Every row gives one point. The ring and each string are closed loops that go straight from each point to the next, and from the last back to the first. Before rounding, they use only three directions, however many columns there are. How many times does the string pass through the ring? Passing back the other way cancels.

Ring (7 x 3):
[[-0.1  2.9 -5.8]
 [ 0.8  4.3 -2.1]
 [ 0.8  1.1  3.4]
 [-3.8 -5.4  5.7]
 [-3.8 -7.9  2.9]
 [-1.0 -6.9 -0.8]
 [ 0.8 -1.4 -5.7]]
String (8 x 3):
[[-2.7  2.1 -2.1]
 [-4.0  3.4  0.2]
 [ 3.8  5.9  2.9]
 [ 6.7  6.4  0.5]
 [ 5.4  2.2 -1.9]
 [ 0.4  0.1 -2.1]
 [-2.1  0.2 -3.1]
 [-3.5  1.6 -3.8]]
Times through: 1

Ring, 9 rows:
[[ 3.6 -4.2 -0.1 -5.3 -2.0  1.5  3.3 -5.1  1.2]
 [ 5.1 -0.9 -0.4 -5.9 -1.9  1.0  1.9 -3.1  0.6]
 [ 4.3  3.6 -1.3 -3.8 -0.7  0.1 -0.6 -0.2  0.8]
 [ 1.6  7.1 -2.6  0.3  0.7 -0.8 -2.8  2.0  1.9]
 [-1.8  8.2 -3.8  4.5  1.7 -1.4 -3.9  2.6  3.3]
 [-4.6  5.9 -4.1  6.9  2.0 -1.3 -3.1  1.1  4.4]
 [-5.2  2.8 -3.6  6.5  1.9 -0.7 -1.7 -0.7  4.5]
 [-4.1 -2.0 -2.1  3.4  1.1  0.4  0.8 -3.4  3.9]
 [-0.3 -5.2 -0.6 -1.7 -0.7  1.4  3.0 -5.5  2.5]]
String:
[[ 7.0  5.5 -2.9 -3.6 -3.5 -0.8 -0.3 -0.4  1.0]
 [ 5.5  7.5 -2.3 -3.1 -1.1 -0.8 -2.1  1.7  0.8]
 [ 1.9  7.9 -1.3 -1.7  2.4 -0.3 -3.7  3.3  0.9]
 [-1.5  3.2 -0.3 -0.6  3.8  0.7 -2.3  1.2  1.6]
 [-1.0  3.8 -2.0  1.2  1.7 -0.1 -1.8  0.4  2.4]
 [-0.7  8.2 -5.0  5.3 -0.4 -1.9 -3.1  1.5  3.8]
 [-3.3 10.3 -6.2  8.9  0.5 -2.6 -4.6  2.8  4.9]
 [-5.9  8.3 -5.4  9.8  2.3 -2.1 -4.4  2.3  5.2]
 [-7.6  4.2 -3.1  7.9  4.4 -0.6 -3.4  1.1  4.6]
 [-8.3  3.2 -4.6 10.3  2.7 -1.1 -2.4 -0.5  5.8]
 [-5.7  0.9 -4.5  8.0  0.4 -0.9 -0.4 -2.5  5.4]
 [-2.7 -0.2 -3.8  4.7 -1.1 -0.5  0.8 -3.5  4.5]
 [-0.7  0.4 -2.2  1.1 -0.1  0.1  0.3 -2.3  2.9]
 [-1.8 -2.0 -0.4 -0.6  1.8  1.2  0.7 -2.7  2.3]
 [-1.6 -7.0  1.2 -3.2  1.6  2.4  3.0 -5.4  1.8]
 [ 2.7 -8.3  0.0 -5.0 -2.9  2.0  5.4 -7.8  1.7]
 [ 5.9 -7.6 -0.2 -7.1 -4.8  1.8  6.0 -8.1  1.1]
 [ 4.0 -5.9  1.5 -7.9 -0.9  2.4  3.7 -5.3  0.2]
 [ 1.1 -2.5  1.2 -5.0  1.8  1.9  1.1 -2.5  0.6]
 [ 1.5  0.1 -0.6 -2.7  0.4  0.8  0.4 -1.9  1.5]
 [ 2.7  2.3 -2.5 -1.0 -1.7 -0.2  0.2 -1.7  2.1]]
Times through: 1

Ring, 9 rows:
[[  2.8   8.2   3.3   5.9  -0.9   4.1   3.8   0.7   1.9  -7.7   0.2   1.0
   -1.5  -0.2]
 [ -0.8   9.0   4.0   3.3   0.5   4.2   2.8  -0.6   1.6  -7.3  -0.4  -0.4
    0.5   0.0]
 [ -4.5   5.6   1.8  -1.9   1.1   2.0   1.4  -1.8   0.2  -3.7  -0.5  -1.0
    2.4   0.2]
 [ -4.1   4.4   0.0  -3.8   0.3   1.2   0.6  -0.8  -1.8   0.6   0.3  -0.3
    1.0   0.9]
 [ -1.5   3.0  -1.8  -3.6  -1.3   0.5   0.6   1.0  -3.3   3.9   1.3   1.2
   -1.4   1.3]
 [  0.3  -2.3  -5.3  -4.6  -2.5  -2.4   0.9   1.2  -3.4   5.4   2.1   2.5
   -1.8   0.5]
 [  0.9 -10.1  -9.3  -6.0  -2.9  -6.7   1.9  -0.3  -1.5   3.7   2.3   3.1
    0.2  -1.4]
 [  1.7  -9.5  -8.4  -4.1  -2.7  -6.2   2.7  -0.6  -0.1   0.7   2.0   3.0
    0.6  -1.9]
 [  3.6   2.7  -0.3   4.0  -1.8   1.0   3.8   0.6   1.6  -5.7   0.9   2.0
   -1.4  -0.9]]
String (23 x 14):
[[  0.0  -1.7  -3.9  -2.7  -1.7  -2.0   1.9   0.0  -1.1   0.7   1.3   1.8
   -0.2  -0.4]
 [  3.0   0.3  -3.3  -0.2  -2.8  -0.6   2.3   1.8  -1.8   1.6   1.9   2.8
   -2.8   0.2]
 [  2.2  -0.9  -3.6  -0.8  -2.4  -1.3   2.4   1.0  -1.1   0.5   1.7   2.5
   -1.7  -0.3]
 [ -1.0  -7.3  -6.7  -5.1  -1.5  -5.2   2.1  -1.6  -0.1   0.1   1.3   1.7
    2.0  -1.6]
 [  0.3 -15.0 -10.9  -6.4  -2.3  -9.4   2.9  -2.5   1.2  -0.4   1.9   2.8
    3.1  -3.2]
 [  3.9  -9.1  -7.3  -0.5  -2.8  -5.7   4.1  -0.8   2.1  -3.8   1.8   3.2
    0.6  -2.8]
 [  5.7   5.1   0.7   6.1  -2.5   2.5   4.1   2.0   1.1  -5.3   1.2   2.6
   -3.4  -0.4]
 [  3.7   7.0   1.7   4.9  -1.8   3.3   3.3   1.8   0.4  -4.3   0.9   1.8
   -2.9   0.2]
 [ -0.1   0.1  -1.7  -0.2  -0.8  -0.8   2.9  -1.1   1.3  -4.4   0.5   1.0
    1.1  -1.1]
 [  0.4   5.0   2.2   3.7   0.1   2.1   3.8  -1.3   3.1  -9.2  -0.3   0.2
    1.3  -1.2]
 [  3.3  19.1  10.4  11.8   0.3  10.4   4.3   1.6   3.0 -12.5  -0.9  -0.3
   -2.7   0.9]
 [ -2.2   9.0   4.6   3.1   1.3   4.2   2.9  -1.7   2.6  -9.2  -1.0  -1.1
    2.0  -0.3]
 [ -5.7   0.4  -0.5  -3.8   1.6  -1.1   1.9  -3.8   1.9  -5.7  -0.7  -1.3
    5.1  -1.2]
 [ -2.0   1.6  -1.1  -1.9  -0.3  -0.2   1.9  -1.0   0.0  -2.2   0.4   0.4
    1.2  -0.3]
 [ -0.4   7.7   2.1   1.3  -0.5   3.4   1.9   0.6  -0.7  -2.5   0.4   0.5
   -1.1   0.8]
 [ -4.5  -0.3  -2.1  -4.9   0.4  -1.4   1.2  -2.1  -0.4  -1.0   0.2  -0.2
    2.9  -0.4]
 [ -7.9  -0.6  -2.4  -8.4   1.3  -2.0   0.0  -3.1  -1.4   1.0  -0.1  -1.2
    4.5   0.0]
 [ -3.7   9.3   2.2  -2.7   0.0   3.9   0.0   0.9  -3.6   2.8   0.4  -0.2
   -1.2   2.3]
 [ -1.0   9.2   1.5  -1.2  -1.2   4.0   0.3   2.3  -4.1   3.9   1.1   0.9
   -3.2   2.4]
 [  1.2   7.3   0.6   0.5  -1.9   3.2   1.3   2.5  -3.1   2.3   1.3   1.7
   -3.6   1.7]
 [ -0.7  -0.2  -3.2  -3.2  -1.5  -1.2   1.4   0.2  -1.9   1.8   1.3   1.5
   -0.5   0.2]
 [ -3.0  -8.7  -8.2  -8.7  -1.4  -6.2   0.8  -1.6  -2.0   4.2   1.6   1.6
    2.2  -0.9]
 [ -3.0 -12.1 -10.2 -10.1  -1.7  -8.1   0.9  -2.0  -1.9   4.9   1.9   2.0
    2.7  -1.5]]
Times through: 2

Ring:
[[-2.6 -0.9 -1.3 -3.1  1.8 -2.3  1.2  0.5 -0.5 -3.4  0.2 -2.3  5.4 -4.3]
 [-2.3  0.6 -0.8 -0.3  2.1  2.1  5.4 -2.2  0.7  0.9 -4.6 -4.1  5.7  0.2]
 [-0.4  0.6  0.7  2.2  1.9  4.7  6.4 -3.1  1.2  3.8 -6.6 -4.8  3.7  2.8]
 [ 1.1  1.3  1.2  4.4 -0.6  5.1  5.1 -2.4  2.1  5.9 -4.6 -2.3 -1.4  6.0]
 [ 0.4  2.2 -0.1  3.8 -3.3  2.2  2.3 -0.4  2.7  4.7  0.4  1.8 -5.1  6.8]
 [ 0.0  1.9 -0.7  2.6 -4.3 -0.3 -0.2  1.2  2.4  2.8  3.7  3.7 -6.4  5.3]
 [ 0.8 -0.6 -0.1  0.1 -3.3 -3.6 -3.9  3.4  0.6 -1.1  6.4  3.5 -5.4 -0.1]
 [ 1.2 -3.4  0.8 -2.5 -0.2 -5.0 -5.0  4.0 -1.4 -4.5  5.4  0.4 -0.9 -6.2]
 [-0.5 -2.9  0.0 -3.5  1.2 -4.4 -2.8  2.7 -1.5 -5.0  3.3 -1.2  2.7 -6.8]]
String:
[[ -2.0   1.5  -1.9  -0.2  -2.5  -1.9   0.3   1.1   1.6  -0.1   3.5   2.4
   -2.0   1.9]
 [  3.1  -2.9   2.3   0.7  -0.9  -1.7  -3.4   2.8  -0.5  -0.6   3.0  -0.1
   -3.4  -2.2]
 [  5.1  -5.0   3.4  -0.1  -1.8  -4.8  -8.2   5.6  -1.6  -2.9   7.2   1.7
   -6.5  -5.2]
 [  0.8  -2.2  -0.3  -2.4  -3.4  -7.4  -7.6   5.8  -0.5  -4.9  10.3   4.7
   -5.6  -4.3]
 [  2.6  -5.2   1.5  -3.6  -0.8  -7.8  -9.0   6.3  -2.4  -6.9   8.9   1.7
   -2.8  -9.2]
 [  3.8  -6.7   3.3  -3.2   2.2  -5.3  -6.8   4.8  -3.4  -6.1   4.1  -2.6
    1.0 -10.8]
 [  2.7  -5.2   2.7  -2.1   2.7  -2.7  -3.2   2.6  -2.5  -4.0   0.8  -3.9
    2.7  -8.1]
 [ -2.0  -2.8  -0.8  -4.9   2.7  -4.4  -1.2   1.9  -1.8  -6.1   1.7  -2.8
    6.4  -8.3]
 [ -6.4   1.9  -4.5  -4.5   0.7  -3.3   3.0  -0.2   0.7  -4.0   1.4  -0.3
    6.6  -2.5]
 [ -2.6   1.0  -1.7  -0.9  -0.2  -0.7   2.4  -0.2   1.0  -0.4   0.2  -0.5
    2.1   0.4]
 [  1.3  -2.2   1.8   0.4   2.0   1.2   1.6  -0.2  -0.5   0.3  -2.8  -4.1
    2.7  -2.2]
 [  0.1  -1.9   1.6   0.1   4.3   3.2   5.0  -2.3  -0.6   0.8  -7.0  -7.2
    7.2  -2.5]
 [  1.1  -2.6   2.4   0.5   4.5   3.6   4.7  -2.2  -0.8   1.1  -7.5  -7.7
    6.8  -2.7]
 [ -0.9  -1.0   0.7  -0.2   3.8   3.0   5.5  -2.5  -0.2   0.8  -6.5  -6.4
    7.2  -1.7]
 [ -5.6   2.1  -3.2  -2.3   2.5   1.1   7.1  -2.9   1.1  -0.6  -4.5  -3.8
    8.8  -0.2]
 [ -5.1   2.4  -3.5  -2.2   0.0  -1.2   4.0  -0.9   1.4  -1.2   0.0  -0.3
    4.5   0.4]
 [ -0.3  -1.2   0.2  -0.7   0.9  -0.5   1.0   0.4  -0.1  -0.8  -0.5  -2.1
    2.2  -2.0]
 [  1.3  -4.5   1.9  -2.6   3.3  -2.2  -1.5   1.7  -2.2  -4.0  -0.5  -4.6
    4.8  -7.9]
 [  3.6  -7.5   3.6  -3.8   4.1  -4.4  -5.4   3.9  -4.0  -6.6   1.6  -5.0
    4.2 -12.4]
 [  0.3  -4.2   0.1  -4.8   0.2  -7.6  -6.8   5.2  -2.2  -7.5   7.5   0.8
    0.6  -9.4]
 [ -1.9   0.1  -2.0  -2.3  -2.4  -4.9  -2.8   3.0   0.5  -3.3   6.5   3.2
   -1.8  -1.8]
 [ -0.7   0.1  -0.5  -0.1  -1.0  -1.1   0.2   0.9   0.8  -0.2   1.7   0.4
   -0.7   0.2]
 [ -1.1   0.5  -1.1  -0.3  -2.0  -2.0  -0.6   1.5   1.0  -0.5   3.4   1.8
   -1.9   0.7]
 [ -2.7   2.6  -3.4  -0.9  -5.8  -5.4  -3.3   3.5   2.2  -1.6   9.7   7.3
   -6.6   2.6]]
Times through: 3
